Each row of a before or after table is a point. One or more steps were done to the points. Then noise was added and the rows were shuffled. The steps act on how far a point lies along the listed directions, d1 being the first. Name the steps. A step turns or swaps two directions, mirrors them in a line or flattens them onto one, adds a multiple of one to another, or multiplies one. Angles are multiples of 10 degrees, from the lower direction toward the higher: turns from -170 to 170, lines from 10 to 170 but not 90. Use the fewest steps. Two steps may share a direction if one is a turn and the other turns, adds or multiplies; they go together, in the order done. Otherwise the lowest direction goes first.

Directions:
(1): [1.38, 1.79, 2.82]
(2): [-1.66, -2.28, 2.26]
(3): [2.90, -2.16, -0.05]
Before (8 x 3):
[[-0.42, -0.11, 0.01],
[-0.45, 0.46, 0.27],
[0.64, 0.80, 1.12],
[0.23, -0.67, 0.03],
[-0.24, 0.38, 0.53],
[-0.03, -0.03, -0.20],
[-0.24, -0.35, 0.03],
[-0.29, 0.16, -0.11]]
After (8 x 3):
[[0.74, 0.76, 1.12],
[-0.27, 0.08, -0.10],
[0.00, -0.45, 0.02],
[0.02, -0.07, -0.17],
[-0.52, -0.10, 0.04],
[-0.43, 0.51, 0.56],
[-0.64, 0.00, 0.02],
[-0.52, 0.49, 0.29]]
Steps: add -1 times d2 to d3

Directions:
(1): [-0.87, -1.04, 4.53, -0.99, -1.53, 0.61]
(2): [1.18, 1.21, 0.75, -2.82, 1.07, -3.69]
(3): [-3.11, 1.59, 1.02, 2.73, 1.15, -2.02]
(4): [-0.49, -3.13, -1.15, 0.75, -2.59, -2.74]
Before, 13 rows:
[[-0.09, 0.07, -1.05, 0.46, -0.09, -0.79],
[-0.50, 0.11, 0.24, 0.67, -0.35, 1.02],
[0.33, -0.36, -0.45, 0.19, -0.06, 0.13],
[0.19, -0.06, -0.27, 0.24, -0.15, -0.45],
[0.50, -0.45, 0.04, 0.08, 0.36, 1.50],
[-0.55, 0.01, -0.12, 0.52, 0.09, 0.05],
[0.16, 0.20, -0.62, 0.51, 0.06, 0.02],
[0.54, 0.35, -0.46, 0.19, 0.14, 1.11],
[0.05, 0.70, -0.46, 0.21, 0.61, -0.28],
[0.50, -0.03, -0.44, -0.63, -0.21, -0.38],
[-0.68, -0.36, 0.06, 0.45, -0.52, -0.53],
[0.17, -0.11, -0.11, 0.35, -0.24, -0.14],
[0.29, 0.12, -0.59, -0.44, 0.22, -0.43]]
After (13 x 6):
[[-0.22, 0.89, 1.45, -0.50, 0.27, 0.19],
[-1.02, 0.28, 0.69, 0.73, -0.07, 0.51],
[0.14, 0.15, -0.81, 0.70, 0.07, 0.05],
[0.62, -0.43, -1.34, -0.10, -0.46, 0.29],
[0.47, 0.75, -1.77, 0.63, 0.78, -0.19],
[0.70, 0.09, -1.03, 0.13, 0.43, 0.39],
[0.20, 0.20, -0.19, 0.41, 0.08, 0.18],
[1.25, -0.11, 0.42, -1.32, 0.63, 0.34],
[-0.01, 0.84, -2.88, 1.39, 0.78, -0.12],
[-0.61, 0.62, -0.04, 0.44, 0.63, -0.12],
[0.35, -0.19, -1.96, 0.22, 0.05, -0.19],
[1.34, 0.66, -1.27, -0.70, 0.57, -0.18],
[0.09, 0.60, -2.05, 0.84, 0.75, -1.10]]
Steps: multiply d1 by 3; turn d2 and d4 by 100 degrees; multiply d3 by 1.6

Directions:
(1): [-0.67, 1.11, 1.64, 1.09, 0.02, -2.82, 4.58, -1.82, -1.19]
(2): [-1.26, 2.91, -0.09, 2.28, -3.87, -0.56, -2.34, -0.39, -1.72]
(3): [-1.65, -0.48, 1.77, 3.41, 0.96, 3.85, 0.38, -1.94, 1.34]
Before (11 x 9):
[[-0.43, 0.08, 0.30, 0.83, 0.50, 0.74, 0.55, -0.57, -0.01],
[-0.08, 0.35, 0.22, 0.40, -0.39, -0.55, -0.18, 0.01, -0.44],
[0.06, -0.72, 0.22, -0.47, 1.03, 0.31, 1.02, -0.23, 0.26],
[-0.14, 0.42, -0.03, -0.19, -0.33, -0.48, 0.09, -0.05, -0.20],
[0.66, -0.58, -0.46, -0.66, 0.53, -0.27, -0.01, 0.52, 0.06],
[0.09, -0.22, -0.22, 0.09, 0.16, 0.30, 0.28, -0.03, 0.25],
[-0.30, 0.17, 0.38, 0.53, 0.27, 0.98, 0.01, -0.53, 0.17],
[-0.83, 0.62, 0.61, 0.89, -0.38, 0.41, 0.02, -0.58, 0.20],
[0.37, 0.07, -0.38, -0.54, -0.69, -0.05, -0.91, 0.53, -0.18],
[0.09, 0.21, 0.08, 0.00, -0.11, 0.00, 0.58, -0.28, 0.20],
[0.22, 0.00, -0.24, -0.34, -0.34, -0.63, -0.07, -0.13, -0.34]]
After, 11 rows:
[[-0.40, 0.63, -0.16, 0.46, -1.04, 0.41, -0.95, -0.08, -0.50],
[0.08, 0.53, -0.12, 0.38, -0.66, -0.86, 0.14, -0.02, -0.64],
[0.26, -0.08, 0.32, -0.38, 0.06, -0.71, 1.15, -0.17, -0.21],
[0.35, -0.23, -0.27, -0.56, -0.02, -0.55, 0.03, -0.07, -0.20],
[-0.22, 0.08, 0.26, 0.41, 0.33, 1.11, -0.20, -0.42, 0.29],
[0.23, 0.12, -0.25, -0.20, -0.26, 0.30, -0.31, 0.07, 0.30],
[0.34, -0.54, 0.04, -0.37, 0.57, -0.17, -0.09, 0.36, 0.10],
[-0.26, -0.47, 0.24, -0.19, 0.71, 1.03, -0.30, 0.01, 0.90],
[-0.05, 0.17, -0.23, 0.36, -0.32, 0.21, 0.03, -0.09, 0.03],
[-0.23, -0.05, -0.18, 0.49, 0.29, 1.22, -0.66, -0.06, 0.15],
[0.17, -0.07, -0.22, -0.66, 0.18, -0.19, -0.02, 0.17, 0.12]]
Steps: mirror d1 and d3 in the line at 100 degrees; multiply d2 by -1

Directions:
(1): [0.11, -2.36, -0.23, -3.40, -4.66, -1.05, 2.35, 0.84, -0.92, -1.94, -0.24, -1.19]
(2): [-2.45, -0.51, -1.64, 2.65, -2.86, 2.47, -1.93, -1.52, -0.43, -1.19, 3.70, -0.79]
Before:
[[-0.47, 0.38, -0.17, 0.66, 0.03, 0.62, -0.58, -0.30, 0.07, -0.15, 0.86, -0.16],
[0.28, 0.26, 0.18, -0.68, 0.71, -0.66, 0.65, 0.79, -0.12, 0.78, -0.86, 0.23],
[0.02, -0.58, -0.43, 0.08, -0.99, 0.01, -0.01, -0.14, -0.18, -0.13, 0.70, -0.42],
[1.04, -0.08, 0.61, -1.02, 0.69, -0.72, 0.84, 0.19, 0.22, 0.16, -1.37, 0.12],
[-0.22, 0.00, 0.00, 0.25, -0.33, 0.26, -0.41, -0.26, 0.12, -0.24, 0.71, 0.02],
[0.51, -0.05, 0.19, -0.87, -0.28, -0.40, 0.66, 0.26, 0.01, -0.42, -0.36, -0.38],
[0.37, 0.02, 0.23, -0.20, 0.24, -0.49, 0.68, 0.30, -0.03, 0.14, -0.53, 0.02],
[-0.12, -0.20, -0.07, -0.38, -0.49, -0.13, 0.32, 0.20, -0.09, -0.08, -0.03, -0.13],
[-0.45, -0.10, -0.08, 0.11, -0.60, 0.22, 0.03, -0.18, 0.06, -0.08, 0.45, 0.04]]
After:
[[-0.22, 0.36, -0.04, 0.95, 0.46, 0.23, -0.16, -0.18, 0.06, 0.29, 0.24, 0.05],
[-0.08, 0.55, -0.04, 1.45, 1.18, 0.78, -0.86, -0.77, 0.41, 0.33, 0.34, 0.20],
[0.20, -0.20, 0.22, -0.64, -0.57, -0.23, 0.26, 0.08, 0.08, -0.29, -0.04, -0.01],
[0.29, -0.06, 0.32, -1.10, -0.22, -0.51, 0.62, 0.36, -0.06, -0.28, -0.35, -0.18],
[-0.42, -0.06, -0.18, 0.29, -0.41, 0.25, -0.12, -0.06, -0.06, -0.02, 0.43, 0.01],
[-0.25, 0.34, -0.29, 0.77, 0.07, 0.53, -0.46, -0.36, 0.12, -0.24, 0.77, -0.35],
[-0.44, 0.71, -0.22, 0.89, 1.04, 0.35, -0.50, 0.06, -0.05, 0.92, 0.22, 0.33],
[0.15, -0.62, -0.31, -0.18, -1.01, -0.13, 0.14, 0.02, -0.17, -0.08, 0.53, -0.38],
[-0.23, -0.21, 0.05, -0.35, -0.65, -0.07, 0.34, 0.02, 0.05, -0.10, 0.09, 0.03]]
Steps: mirror d1 and d2 in the line at 40 degrees

Directions:
(1): [-0.75, 0.53, -1.76, -1.76, -0.10, -2.57, -0.73, 1.89, -1.33, 3.31, -1.57, 0.39, -3.63, -2.17, -1.20, 3.73, -1.10, -3.27]
(2): [0.40, 0.47, 1.33, -1.60, 3.25, -2.65, 0.25, -4.34, -0.49, 0.66, -3.20, 1.70, -0.15, 0.56, 0.46, 1.87, -1.06, 4.26]
Before:
[[-0.43, 0.13, -0.78, -0.12, -0.64, 0.17, -0.27, 1.21, 0.02, 0.46, 0.27, -0.25, -0.80, -0.44, -0.30, 0.49, 0.03, -1.13],
[-0.12, -0.39, -0.07, 0.54, -0.69, 0.96, -0.20, 0.61, 0.19, -0.34, 0.85, -0.81, 0.69, -0.05, 0.09, -0.90, 0.59, -0.56],
[-0.02, 0.19, -0.17, -0.32, 0.32, -0.70, -0.17, 0.22, -0.14, 0.40, -0.35, 0.15, -0.62, -0.10, -0.13, 0.20, -0.13, -0.21],
[-0.08, 0.05, -0.24, -0.15, 0.04, -0.11, 0.07, 0.21, 0.21, -0.10, -0.31, 0.15, -0.56, 0.03, -0.07, 0.28, -0.23, -0.01],
[0.01, -0.09, 0.34, -0.44, 0.59, -0.48, -0.09, -0.85, -0.41, 0.30, -0.54, 0.26, -0.55, -0.20, -0.19, 0.27, -0.61, 0.40],
[-0.19, -0.09, -0.69, -0.26, -0.63, -0.26, -0.12, 0.79, -0.17, 0.89, -0.25, 0.29, -0.85, -0.68, -0.46, 1.01, -0.31, -1.10],
[-0.03, 0.16, 0.20, 0.39, 0.10, 0.18, 0.44, -0.37, 0.17, -0.02, 0.00, -0.19, 0.47, 0.10, 0.20, -0.49, 0.25, 0.24],
[0.22, 0.05, 0.57, -0.41, 0.71, -0.03, 0.33, -1.11, 0.06, -0.17, -0.87, 0.07, 0.28, 0.12, 0.54, 0.16, -0.04, 1.38],
[-0.19, 0.30, -0.18, 0.08, -0.45, 0.50, 0.04, 0.33, 0.07, -0.01, 0.12, -0.49, -0.19, -0.24, -0.27, 0.00, 0.18, -0.58]]
After, 9 rows:
[[-0.14, 0.12, -0.47, -0.51, -0.39, -0.01, 0.00, 0.97, -0.18, 0.67, -0.38, -0.38, -0.92, -0.79, 0.01, 0.85, -0.01, -1.08],
[0.20, -0.06, 0.37, -0.25, 0.45, -0.33, 0.22, -1.32, 0.12, 0.03, -0.84, 0.74, 0.38, 0.20, 0.14, 0.40, -0.26, 1.55],
[-0.01, 0.09, 0.39, -0.10, 0.59, 0.14, 0.15, -1.06, 0.30, -0.44, -0.30, 0.20, 0.54, 0.56, 0.28, -0.22, 0.02, 1.63],
[-0.15, 0.17, -0.14, 0.37, -0.24, 0.24, 0.32, 0.34, 0.05, 0.29, 0.18, -0.36, 0.10, -0.22, 0.01, -0.30, 0.28, -0.54],
[0.00, -0.36, 0.27, 0.52, -0.34, 0.93, -0.14, -0.04, 0.25, -0.62, 0.62, -0.68, 1.05, 0.25, 0.24, -1.12, 0.59, 0.20],
[-0.06, 0.04, -0.16, -0.13, 0.18, -0.13, 0.16, -0.09, 0.26, -0.27, -0.36, 0.16, -0.41, 0.13, 0.03, 0.17, -0.22, 0.31],
[0.10, 0.15, 0.08, -0.35, 0.63, -0.72, -0.13, -0.27, -0.07, 0.18, -0.46, 0.21, -0.29, 0.08, 0.02, 0.11, -0.12, 0.39],
[-0.05, 0.33, 0.34, 0.12, 0.00, 0.48, 0.14, -0.52, 0.20, -0.31, -0.12, -0.34, 0.36, 0.15, -0.05, -0.31, 0.20, 0.47],
[-0.19, -0.11, 0.03, -0.44, 0.27, -0.48, -0.19, -0.17, -0.52, 0.57, -0.40, 0.11, -0.92, -0.44, -0.35, 0.45, -0.58, -0.31]]
Steps: swap d1 and d2

Directions:
(1): [-0.41, -0.80, 1.70, 3.63, 2.03, -0.42, -0.08, 0.64, 2.76, 0.40, 1.16, -2.81, -5.37, 0.16, 0.31, 1.04, 2.01, 2.44, 0.29, -3.37, 0.70, -2.18, -3.67, 3.46, -0.28, -1.12, 1.77, 0.60, -3.15, -1.65, 0.95, -0.39]
(2): [1.81, -0.35, -0.24, -1.39, -2.41, 2.73, 1.47, -4.69, 0.06, -1.49, -1.88, 1.09, -3.59, -0.86, 1.44, 3.71, 0.43, -2.55, -2.55, 1.50, 1.38, -3.97, 0.89, -1.04, -3.19, 1.09, 0.60, 3.06, -0.30, -1.49, 0.19, 1.25]
(3): [0.69, -0.52, 1.18, 2.65, 0.72, -0.72, 2.30, 2.63, 1.76, 1.21, 0.02, 0.57, 3.10, 1.06, -3.43, 3.51, -5.86, -3.79, -0.32, 1.29, 0.01, -0.65, -1.92, 0.38, -0.67, 0.18, -0.75, 1.01, -3.34, -0.29, 1.60, 2.56]
(4): [2.37, -1.08, 0.51, 1.04, -2.52, -0.28, -2.08, -1.05, 1.59, -1.41, -1.05, 0.65, 1.75, -2.49, -2.12, -1.66, -1.32, 2.59, 2.48, 0.51, 5.29, 1.55, 2.67, 4.94, -0.38, 0.13, -0.50, 3.31, -0.86, -0.66, -2.67, 0.57]
(5): [-0.05, 4.29, 2.17, 0.06, -3.62, 0.32, 2.98, -0.05, 1.21, -1.01, -3.72, 0.05, 0.04, 0.60, 0.48, -0.21, 0.98, -0.11, 3.04, -0.60, -3.09, -0.92, 1.76, 1.26, 2.49, -4.40, -3.76, -0.18, -0.90, -2.61, 1.96, -0.51]
(6): [2.17, 3.17, -3.47, -2.36, -1.57, -2.66, -2.37, 0.88, -1.71, -0.34, 0.57, 0.28, -2.63, -1.41, -2.07, -1.22, -1.56, 0.38, -0.25, 1.02, 0.16, -2.93, -0.01, 1.16, -1.15, 1.66, -1.09, -5.96, -4.10, -1.12, -0.02, 0.61]
Before:
[[0.02, -0.51, 0.16, 0.47, 0.25, 0.13, -0.29, 0.05, 0.51, -0.13, 0.51, -0.25, -0.50, -0.20, -0.04, 0.17, 0.11, 0.10, -0.12, -0.03, 0.61, 0.02, -0.42, 0.47, -0.29, 0.58, 0.78, 0.96, -0.01, 0.33, -0.07, -0.09],
[-0.04, 0.16, 0.11, -0.53, -0.42, 0.21, 0.11, -0.79, -0.31, -0.46, -0.49, 0.14, -0.61, 0.01, 0.35, 0.17, 0.93, -0.20, -0.23, 0.06, -0.14, -0.13, 0.24, -0.32, -0.05, -0.16, 0.27, 0.28, 0.62, -0.03, 0.05, -0.20],
[-0.14, -0.10, 0.12, 0.20, -0.21, 0.41, 0.36, -0.51, 0.28, -0.08, -0.40, 0.21, 0.20, -0.08, -0.08, 0.19, -0.12, -0.16, -0.07, 0.26, -0.12, -0.09, 0.16, 0.03, -0.26, 0.05, 0.25, 0.77, 0.28, 0.26, -0.20, 0.02],
[0.07, -0.95, 0.07, 0.57, 0.68, 0.03, -0.23, -0.06, 0.28, 0.19, 0.55, -0.48, -0.17, -0.23, -0.14, 0.31, 0.04, 0.25, -0.08, -0.13, 0.87, 0.31, -0.38, 0.54, -0.22, 0.66, 0.44, 0.51, 0.09, 0.06, -0.33, 0.06],
[0.84, 0.97, -0.91, -0.35, -0.51, -0.76, -0.44, 0.24, -0.12, 0.26, -0.22, 0.20, -0.34, -0.39, -0.65, -0.55, -0.80, 0.00, 0.11, 0.47, 0.32, -0.81, 0.29, 0.43, -0.13, 0.34, -0.52, -1.35, -1.18, -0.32, -0.28, 0.24],
[-0.13, 0.73, -0.37, -0.35, -0.13, -0.39, -0.21, -0.17, -0.15, 0.06, -0.26, -0.50, -1.26, -0.26, 0.59, -0.79, 1.16, 0.78, 0.14, -0.55, -0.17, -0.89, 0.38, 0.24, -0.16, -0.39, 0.06, -0.87, 0.12, -0.37, -0.09, -0.45],
[0.14, -0.01, 0.28, 0.03, -0.24, 0.31, 0.52, -0.81, 0.25, -0.16, -0.58, 0.13, -0.50, -0.09, 0.31, 0.34, 0.47, 0.02, -0.10, 0.10, 0.01, -0.27, -0.13, 0.06, -0.02, -0.15, -0.08, 0.64, 0.08, -0.62, 0.30, -0.06],
[0.00, 0.57, 0.72, 0.66, 0.10, 0.21, 0.53, 0.20, 0.44, 0.12, -0.24, -0.03, -0.37, 0.27, 0.31, 0.25, 0.61, 0.14, 0.43, -0.47, -0.40, -0.07, -0.25, 0.31, 0.36, -0.53, 0.13, 0.06, -0.17, -0.27, 0.16, -0.23],
[0.34, 0.95, -0.41, -0.87, -1.04, 0.25, 0.06, -0.60, -0.76, 0.01, -0.28, 0.76, 1.35, 0.24, 0.26, 0.00, -0.72, -0.54, -0.04, 1.12, -0.47, 0.37, 1.49, -0.92, -0.05, 0.21, -0.69, -0.60, 0.82, 0.34, -0.03, 0.00],
[-0.13, -0.07, 0.84, 0.40, -0.09, 0.26, 0.82, 0.02, 0.52, -0.02, -0.41, -0.17, 0.12, 0.32, 0.10, 0.21, -0.23, 0.02, 0.30, -0.18, -0.30, -0.12, -0.05, 0.17, 0.30, -1.17, -0.16, 0.51, -0.08, -0.07, 0.35, 0.00],
[-0.13, 0.25, -0.10, -0.24, -0.54, 0.27, 0.03, -0.54, 0.23, -0.38, -0.33, -0.09, 0.10, -0.36, 0.48, -0.42, 0.34, 0.80, 0.36, -0.21, 0.06, 0.51, 0.81, 0.41, -0.06, -0.21, -0.51, 0.50, 0.89, -0.24, -0.14, -0.25],
[-0.02, 0.15, -0.03, -0.75, -0.35, 0.20, 0.70, -0.08, -0.28, -0.13, -0.49, 0.80, 1.26, 0.35, 0.27, 0.36, -0.17, -1.14, 0.00, 0.84, -0.75, 0.56, 1.11, -0.79, 0.32, -0.30, -0.57, 0.28, 1.23, 0.20, 0.31, 0.11],
[-0.29, 0.11, 0.71, 0.32, -0.01, 0.10, 0.85, 0.10, 0.19, 0.06, 0.00, -0.17, -0.19, 0.17, 0.03, 0.32, 0.19, -0.18, 0.29, -0.39, -0.41, 0.14, -0.40, 0.24, 0.08, -0.74, -0.42, 0.21, -0.10, -0.20, 0.47, -0.18]]
After:
[[-0.60, 0.28, -0.38, -0.50, 0.04, 0.21, 0.26, -0.22, -0.17, -0.11, 0.09, -0.11, 0.10, 0.07, 0.76, -0.27, 0.41, 0.31, -0.11, -0.30, -0.77, 0.53, 0.41, -0.60, -0.02, -0.04, -0.36, -0.23, 1.20, 0.04, 0.16, -0.32],
[-0.03, 0.59, 0.44, -0.20, -0.60, 0.07, 0.97, 0.06, 0.23, -0.23, -0.87, 0.44, 0.84, 0.37, 0.26, 0.18, 0.11, -0.61, 0.69, 0.26, -0.95, 0.49, 1.05, 0.04, 0.70, -1.09, -0.96, 0.31, 0.76, -0.32, 0.57, -0.02],
[0.11, -0.69, 0.32, 0.82, 0.57, -0.08, -0.08, 0.07, 0.53, 0.07, 0.43, -0.65, -0.42, -0.28, -0.18, 0.20, 0.17, 0.62, 0.41, -0.38, 0.79, 0.19, -0.36, 0.97, -0.03, 0.31, 0.29, 0.57, -0.21, -0.16, -0.23, -0.07],
[0.03, -0.81, 0.17, -0.04, 0.14, 0.12, -0.02, 0.04, -0.02, 0.07, 0.07, 0.16, 1.27, -0.06, -0.33, -0.20, -0.79, 0.02, -0.07, 0.37, 0.61, 0.64, 0.42, -0.18, -0.01, -0.17, 0.19, 0.61, 0.56, 0.63, -0.41, 0.16],
[0.03, -0.32, -0.10, -0.41, 0.10, 0.30, 0.18, -0.73, -0.22, -0.04, -0.25, 0.38, 0.00, -0.08, 0.20, 0.22, 0.20, -0.20, -0.50, 0.47, 0.05, 0.13, 0.01, -0.66, -0.26, 0.32, 0.18, 0.51, 0.43, -0.10, 0.07, 0.01],
[0.21, 1.74, 0.43, -0.26, -1.48, 0.25, 0.74, -0.51, -0.11, -0.12, -0.86, 0.25, 0.25, 0.46, 0.54, 0.29, -0.15, -0.20, 0.51, 0.37, -1.09, -0.35, 1.23, -0.17, 0.38, -0.94, -1.25, -0.54, 0.00, -0.46, 0.60, -0.14],
[-0.03, -0.44, 0.30, 0.62, 0.23, 0.00, -0.22, 0.19, 0.68, -0.17, 0.51, -0.38, -0.54, -0.10, -0.06, 0.10, 0.12, 0.23, 0.08, -0.13, 0.47, 0.05, -0.46, 0.73, -0.17, 0.42, 0.80, 0.88, -0.12, 0.34, 0.05, -0.20],
[-0.01, -0.19, -0.04, -0.02, 0.61, 0.19, -0.13, 0.25, -0.32, 0.26, 0.40, 0.48, 0.65, 0.12, 0.10, -0.05, 0.12, -0.22, -0.24, 0.23, 0.15, 0.53, 0.05, -0.62, -0.03, 0.64, 0.65, -0.05, 0.59, 0.69, -0.48, -0.08],
[-0.66, 0.37, -1.13, -1.20, 0.70, -0.23, 0.00, -0.13, -1.13, 0.41, 0.44, -0.20, -1.29, 0.26, 1.20, -0.28, 1.09, -0.37, -1.19, -0.02, -1.10, -1.11, -0.08, -1.81, -0.51, 0.45, 0.53, -1.69, 0.85, 0.44, 0.20, -0.34],
[-0.13, -0.70, 0.05, -0.10, 0.31, 0.05, 0.23, 0.04, -0.38, 0.12, 0.52, 0.23, 0.80, -0.03, -0.25, -0.04, -0.31, -0.30, -0.09, 0.27, 0.38, 0.83, -0.06, -0.22, -0.21, 0.12, -0.08, 0.28, 0.49, 0.46, -0.13, -0.09],
[1.26, 0.79, -0.90, -0.55, -1.01, -0.43, -0.47, -0.48, 0.02, 0.08, -0.60, 0.35, -0.59, -0.65, -0.69, -0.21, -0.86, -0.21, -0.06, 0.82, 0.89, -1.22, 0.60, 0.59, -0.60, 0.43, -0.44, -0.73, -1.16, -0.55, -0.46, 0.49],
[-0.44, 0.33, -0.04, -0.59, 0.07, 0.16, 0.36, -0.55, -0.65, -0.31, -0.23, 0.06, -0.76, 0.41, 0.65, 0.32, 1.08, -0.62, -0.67, 0.02, -0.97, -0.16, -0.11, -1.15, 0.07, -0.05, 0.37, -0.27, 0.85, 0.21, 0.48, -0.42],
[-0.08, -0.04, 0.24, 0.34, -0.24, 0.40, 0.37, -0.39, 0.44, -0.02, -0.46, 0.22, 0.25, -0.10, -0.23, 0.03, -0.23, 0.04, 0.17, 0.17, -0.01, 0.05, 0.26, 0.28, -0.10, -0.14, 0.08, 0.84, 0.20, 0.15, -0.19, -0.05]]
Steps: mirror d1 and d5 in the line at 140 degrees; add 0.5 times d6 to d2; add 1.5 times d3 to d4
